Every row gives one point. To make a cloud, some directions were put in groups of two or more. Within a group, all points are equally far from the middle, so they leave a hole (a ring in 2 directions, a hollow ball in 3). The other directions are filled evenly. Then the cloud was stretched, turned, moved and blurred a little. How many holes are there, and how many directions does each take, smallest first?

Cloud, 20 rows:
-.10,-.47,-.50
-.32,.05,-.33
.03,-.28,-.55
.57,-.03,-.40
.48,-.03,-.31
.67,.01,.14
.11,.00,.06
-.24,-.37,-.13
.23,-.39,.05
.20,.22,-.55
.47,.04,-.48
-.21,.20,-.39
-.52,-.53,-.24
.32,.03,-.07
.31,-.71,-.09
.38,-.55,-.02
.04,-.43,.21
.73,-.01,-.11
-.20,-.41,.08
-.34,.01,.05
Holes: 0

Cloud:
.06,-.41,-.12,.33
-.17,-.63,.07,.35
.08,-.26,-.04,-.26
-.22,-.27,-.11,.29
.73,.22,-.51,-.18
-.17,.36,-.37,.21
-.06,-.51,-.43,-.10
.29,-.25,-.03,-.20
.06,-.71,-.31,-.05
.22,-.13,-.13,.44
.48,-.24,-.48,-.26
-.50,.44,.00,.29
-.15,-.24,-.41,.20
.66,-.78,-.22,-.04
.39,-.37,.47,-.13
-.35,-.17,-.33,.23
.64,.19,-.08,-.12
.65,-.07,-.50,-.41
-.12,-.29,-.48,-.42
-.01,.28,-.61,.25
-.18,.19,-.34,.14
-.62,-.11,-.20,-.21
.07,-.04,-.20,.40
-.45,.25,-.17,.02
-.11,.38,.17,.25
-.27,-.53,-.17,.57
Holes: 0

Cloud, 55 rows:
.24,-.39,.16,-.25,-.32,-.16
-.24,-.31,.21,.60,.00,.25
.08,-.47,-.24,.16,.37,.04
-.29,-.10,.12,-.52,.17,.56
-.24,-.10,.17,.24,.65,-.17
-.18,-.21,-.25,-.42,.19,-.06
-.10,-.13,.39,-.52,-.02,-.46
-.17,.11,-.15,-.76,.09,-.03
-.35,-.22,-.11,.10,.42,.21
-.03,-.11,-.13,.10,-.64,-.13
.32,-.04,-.32,-.21,.94,.31
-.32,-.28,-.13,-.08,.16,.05
-.15,.09,-.31,-.09,.33,.56
.36,-.29,.31,-.05,.07,-.01
-.10,.35,.53,-.29,-.12,.10
-.02,.08,-.34,.12,.03,.28
.19,-.17,-.22,-.39,.24,.33
-.34,.30,-.11,-.44,.04,-.11
.04,-.32,-.20,-.16,-.15,.06
.14,.43,-.01,.20,.52,-.01
-.36,-.14,.37,-.37,-.41,-.16
-.30,-.36,.12,.68,.35,-.05
.04,-.32,-.18,-.33,.09,.27
.21,.24,.25,.16,.18,-.05
-.04,.01,.38,.28,.47,-.22
.09,-.24,-.03,.05,-.21,.22
.05,.51,-.02,-.09,.29,.17
-.01,.09,-.28,-.24,.59,.50
.09,.04,.32,.11,.06,-.58
.01,.53,-.05,-.22,.10,.18
.10,-.39,-.20,.37,.38,.17
-.27,-.29,-.44,-.07,.14,-.46
-.14,-.43,.24,-.01,.11,.09
-.03,-.32,.45,-.10,.04,-.07
.07,-.41,-.12,.37,.25,.16
-.08,-.40,.39,-.33,-.26,.02
-.29,-.26,.34,-.51,-.34,.03
.16,.43,.20,-.12,.49,.05
-.17,.16,-.21,-.21,.50,.69
.31,-.32,-.09,.10,.38,.29
-.48,.02,.10,.30,.29,-.09
-.20,-.18,-.07,-.34,.46,-.08
.10,-.28,-.17,-.35,.58,.49
-.21,.47,-.02,.25,.45,-.17
-.40,-.19,.30,.05,-.07,.20
.12,.29,-.38,.20,.71,-.19
-.04,.08,-.43,.12,.81,.26
-.22,.09,.20,-.27,.41,-.09
.13,.45,-.03,-.16,.47,.09
-.21,-.06,.59,-.29,.09,.46
-.06,-.05,-.53,.42,.79,.18
-.17,.24,-.12,.10,.84,-.11
-.30,.12,-.10,.03,.62,-.10
.14,-.01,-.21,-.65,.14,.36
.47,-.13,-.01,.09,.56,.31
Holes: 1 (3)

Cloud, 83 rows:
.17,-.38,-.05,-.12,.56,.42,-.24,.29
.45,-.03,-.04,-.17,-.06,.07,.62,-.05
-.22,-.37,.40,-.50,-.03,.70,-.30,.08
-.03,.37,-.08,.16,-.01,.11,-.41,-.58
-.01,-.23,.29,.05,-.14,.14,-.06,.20
.09,-.19,.21,-.40,.52,-.16,.56,-.38
.04,.08,-.27,-.09,-.80,-.15,.27,-.02
-.06,.55,-.30,.12,-.78,-.28,-.03,.03
.37,-.06,-.25,-.39,-.43,.06,-.02,-.58
-.04,.49,.23,.13,-.17,.17,-.04,-.05
-.19,.15,.35,-.34,.08,-.22,.44,-.13
-.14,-.36,.04,-.21,-.61,.40,-.32,-.17
-.21,.07,-.40,.33,.30,.46,-.16,-.33
.44,.00,-.04,.43,.32,.02,.01,-.27
-.05,.29,-.16,.31,.55,.05,-.19,-.12
.31,-.01,.22,.09,-.36,-.53,-.61,-.47
.10,.19,-.11,.04,.33,.25,.20,-.08
-.10,.16,-.34,-.06,-.88,-.10,-.20,-.10
.19,-.37,.38,.52,-.19,.27,.05,-.07
.47,.08,.65,-.10,-.49,.66,-.64,-.58
-.02,.30,-.15,-.02,.01,-.02,.31,-.09
-.49,-.13,-.34,.36,.56,.23,-.23,-.13
-.21,.20,-.17,.33,-.46,.36,.00,-.47
.01,-.15,.07,.21,.51,.03,-.30,-.39
-.38,-.14,.38,-.32,.18,.05,-.38,-.52
-.23,-.01,-.32,-.08,.24,.52,.38,-.26
.12,.42,.12,.27,-.48,.47,-.33,.12
-.15,-.65,-.11,-.43,-.14,.38,-.07,-.09
-.28,-.04,-.22,.06,.41,.36,.04,-.31
.12,-.12,.03,.71,.21,.11,-.67,-.39
.62,.11,.30,-.36,-.44,.15,-.20,-.24
-.31,-.71,.26,-.25,-.28,.32,-.42,-.10
-.37,.29,.15,.25,-.37,.14,-.45,.23
-.21,.17,-.11,-.05,.40,.31,-.32,.32
-.36,-.39,-.09,.38,-.25,.00,.11,.10
.14,.10,.20,-.37,-.58,.55,-.10,-.07
-.12,-.13,.13,-.46,.04,.41,.28,.13
-.18,-.42,.52,-.11,.37,.26,-.41,-.46
.57,-.23,.29,-.46,.03,-.03,-.10,-.58
.62,-.29,.07,-.27,.19,.39,-.32,-.40
-.31,-.19,-.34,-.40,.18,.08,.09,-.62
.31,-.44,-.34,-.32,.30,.09,-.08,-.49
.14,.42,.08,-.94,.52,.09,-.27,-.42
.35,.56,-.57,.45,-.48,.03,.21,-.17
.05,-.34,.26,.87,-.17,-.02,-.49,-.33
.43,.00,.16,.32,-.58,.17,.39,-.33
.06,.32,-.52,.49,.10,-.20,.01,-.14
.57,.17,.54,.28,.10,.40,-.33,-.53
.16,-.36,.37,.25,-.32,.07,-.22,.22
.62,.40,.58,-.04,-.29,-.37,.06,.04
-.02,-.05,-.38,-.47,.22,-.13,.44,.14
.10,-.25,.20,-.15,.25,.60,-.70,.05
.15,-.75,-.02,-.17,.37,.75,-.18,.20
-.12,-.41,-.23,.04,-.11,.43,-.31,-.57
-.09,.00,-.05,.59,-.14,.26,-.16,-.10
.27,-.22,.02,.37,.15,-.33,-.26,-.51
.08,-.15,.28,-.45,-.22,-.03,.14,-.74
-.19,-.18,.18,-.16,-.57,.29,-.57,-.29
.17,-.07,.44,-.09,-.20,-.08,.47,-.13
.11,-.07,.73,-.11,-.26,.06,-.37,-.64
-.28,-.23,-.78,-.32,.07,-.18,.32,.16
.36,.14,-.42,.25,-.29,-.11,-.13,-.72
-.22,.18,-.33,-.11,.11,-.10,.36,.01
-.09,-.04,-.30,-.03,.37,.87,.32,-.15
-.35,-.34,-.30,-.09,-.45,.05,-.40,-.09
-.04,-.86,-.04,-.39,-.18,.17,.11,-.02
.22,.20,-.38,.20,-.72,-.68,.14,.03
.32,-.53,.49,-.09,-.47,.18,-.44,-.30
.13,.45,-.50,.44,-.26,.22,.04,-.07
-.31,-.01,-.19,-.32,-.60,.37,.26,.04
-.48,.50,.06,.35,-.28,.01,-.25,-.17
.28,-.03,-.26,-.31,.30,.05,-.16,-.60
.47,.28,-.12,.15,-.42,.11,.17,.01
.32,.07,.18,-.34,.10,.83,-.50,-.05
.27,.74,-.72,.01,-.12,-.16,.43,-.56
.08,.04,-.31,-.57,-.06,.76,-.10,-.13
.08,.24,-.02,.02,.33,-.08,-.19,-.51
.34,-.29,-.24,.21,-.32,-.29,.34,.09
.07,-.39,.38,.24,.34,.19,.01,-.25
.01,-.22,-.22,-.22,-.08,.02,-.40,-.17
.26,.18,.14,-.86,-.02,.03,.06,-.67
.12,.24,-.38,-.09,.13,.02,-.53,-.52
-.17,-.05,-.47,-.03,.85,-.34,.30,.03
Holes: 1 (2)

Cloud:
.35,.00,.04,-.38,-.16,-.58,-.11,.43,-.13
-.01,.09,-.17,.18,-.49,-.25,-.17,-.10,.54
.28,-.52,.08,.09,.30,-.08,.21,.03,-.27
-.11,-.36,-.68,-.06,-.08,-.54,.20,-.29,-.07
.32,.40,.80,.28,-.52,-.49,.14,.52,.11
.27,.07,-.30,-.39,-.42,-.94,.07,.07,.49
.22,-.06,.73,.01,.09,.02,.01,.23,-.09
-.20,-.01,.19,-.19,.05,-.34,-.37,-.11,.31
-.23,.35,-.22,.16,-.06,.15,.12,.05,.19
.08,.03,.03,.62,-.39,.02,.02,.39,.07
-.05,-.34,-.22,.14,-.51,.08,-.47,-.34,.11
.42,.43,-.27,.56,-.41,-.29,.08,-.01,.03
.52,-.06,.21,-.26,.21,-.34,-.04,.12,-.20
.28,-.26,-.07,-.03,-.57,-.10,.42,-.27,.12
.23,.16,-.37,-.10,.15,.32,-.26,-.44,-.71
-.09,.00,-.30,-.46,.07,-.61,.41,.10,.16
.46,.51,.22,-.29,-.06,.37,-.14,.45,-.06
.57,.08,.31,.15,.42,-.03,.19,.11,-.29
.24,.25,-.51,-.54,.09,-.46,.24,-.10,-.07
-.06,.30,-.65,-.06,-.21,.09,.09,-.19,.35
.00,-.30,.49,.56,-.17,.00,.00,.15,.08
.09,.76,.32,.14,-.28,-.05,.07,-.33,.23
.20,-.04,-.63,-.19,.44,.02,-.02,-.17,-.21
.00,-.56,.15,-.07,.30,-.01,-.23,.13,.06
.07,-.08,-.04,.50,-.69,-.03,-.18,-.03,-.30
.11,-.24,-.23,-.18,.06,-.20,.07,.05,.68
.34,.06,-.62,-.15,-.12,.40,.24,-.58,-.08
.44,-.53,-.04,.07,-.46,.10,.03,-.11,-.39
.06,-.09,.20,-.25,.15,.23,-.07,-.17,.51
.20,-.34,-.50,.24,-.44,-.37,-.08,-.10,-.05
-.06,-.10,-.25,-.04,.42,.23,.32,-.33,-.34
.32,.57,.03,.15,-.08,.03,-.46,.06,.32
-.24,-.16,.28,.38,.16,.16,-.03,-.48,.05
-.20,.05,.15,.30,-.29,-.45,.36,.26,.20
.15,.10,-.07,-.08,.32,-.04,.27,.26,-.48
.77,.16,.32,.06,-.56,-.12,-.07,.46,.06
.61,.47,.19,.02,-.49,-.47,-.49,.36,-.12
-.43,-.10,-.03,-.35,-.25,-.25,-.05,.18,.09
.32,.02,.12,.71,-.18,-.36,.14,-.11,-.01
.38,.34,.69,-.09,-.05,-.52,.24,-.10,.07
.09,-.39,-.34,.20,.23,-.12,.19,.21,-.54
.34,.21,.14,-.34,-.30,.45,-.30,.39,-.28
.61,-.11,-.04,.05,.07,.43,.01,-.24,-.65
.01,-.09,.50,-.25,.07,.09,-.16,.39,-.43
-.12,.59,-.19,.11,.04,-.05,-.06,.08,.38
.35,.31,-.32,.42,.01,-.65,.11,.28,-.33
.30,.92,.41,-.17,.06,-.09,.02,.43,.13
.52,.00,-.12,.19,-.17,-.09,-.32,.06,.33
-.46,-.06,-.04,.27,.24,.10,.04,-.43,.02
.56,.46,-.15,-.19,-.11,.34,.32,-.51,-.04
-.23,-.32,.27,.06,-.27,-.10,-.12,.07,.46
.17,.29,.01,-.07,-.05,.45,-.68,-.08,-.07
.48,.41,-.12,.51,-.49,-.55,-.28,.26,-.25
.44,-.34,-.16,.22,-.02,.07,.34,-.28,-.24
.24,-.08,.44,.54,-.09,-.64,.36,.56,.27
-.05,-.48,-.06,-.17,.05,.04,-.09,.72,-.45
.20,.70,-.42,-.06,-.21,-.05,-.27,-.27,.19
.51,.09,-.09,-.34,-.24,-.05,.09,.22,.39
.04,-.16,-.25,.08,-.36,-.56,-.31,.26,-.39
.25,.17,.07,.06,-.60,.07,-.59,-.05,-.40
-.19,-.08,-.23,.15,.31,.02,-.47,-.20,-.41
.02,-.56,-.36,-.11,-.20,-.01,-.34,-.31,.31
.49,.79,.24,.08,-.36,.05,.27,.53,-.20
-.03,-.33,.46,.33,-.13,.09,-.02,.08,.25
.02,.18,.02,.33,.37,-.48,.06,.20,.46
.31,-.15,-.02,-.31,-.08,-.90,.11,.27,.33
-.04,.14,-.54,.10,.11,-.04,-.46,.09,-.30
-.17,.30,.33,.44,-.24,-.06,-.01,-.12,-.07
.00,.66,-.10,-.30,-.03,.24,-.27,-.30,.30
.19,-.56,-.34,.10,-.46,.03,.19,-.46,.01
.00,.16,-.57,.01,.05,.20,-.52,-.03,-.50
.18,.00,.61,.35,-.40,.23,-.25,-.27,-.35
.18,.32,.33,.72,.04,-.02,-.05,.05,-.31
.07,.08,-.50,.18,-.28,-.09,-.37,-.44,.11
.03,-.71,-.34,-.29,.36,.10,-.08,-.16,-.11
.27,-.17,.14,.51,.03,-.56,.25,-.18,.16
.48,.25,-.56,-.19,.06,.38,-.06,-.35,.08
-.09,-.42,-.04,-.03,-.25,-.52,-.37,-.08,-.18
.94,.43,.20,-.05,-.13,-.24,-.15,-.13,-.09
.73,.41,.04,-.13,-.06,.47,-.27,.20,-.12
.30,.08,-.37,-.56,-.16,-.11,.11,-.45,-.36
.68,.25,.11,.10,-.47,-.59,.26,.40,-.45
.58,.32,-.54,-.17,.03,.05,.14,-.52,.47
.05,-.05,-.12,-.07,.47,.05,.47,-.23,.02
.27,.93,.52,-.01,-.11,-.42,.33,-.06,.16
-.17,.04,-.64,-.11,.21,.45,-.42,.00,-.33
-.15,.51,-.06,-.09,-.18,-.16,-.24,.39,.05
.58,.05,-.12,-.51,-.22,-.45,-.03,-.36,.31
.14,-.08,.03,-.59,.32,.00,-.06,-.12,.20
Holes: 2 (3, 4)
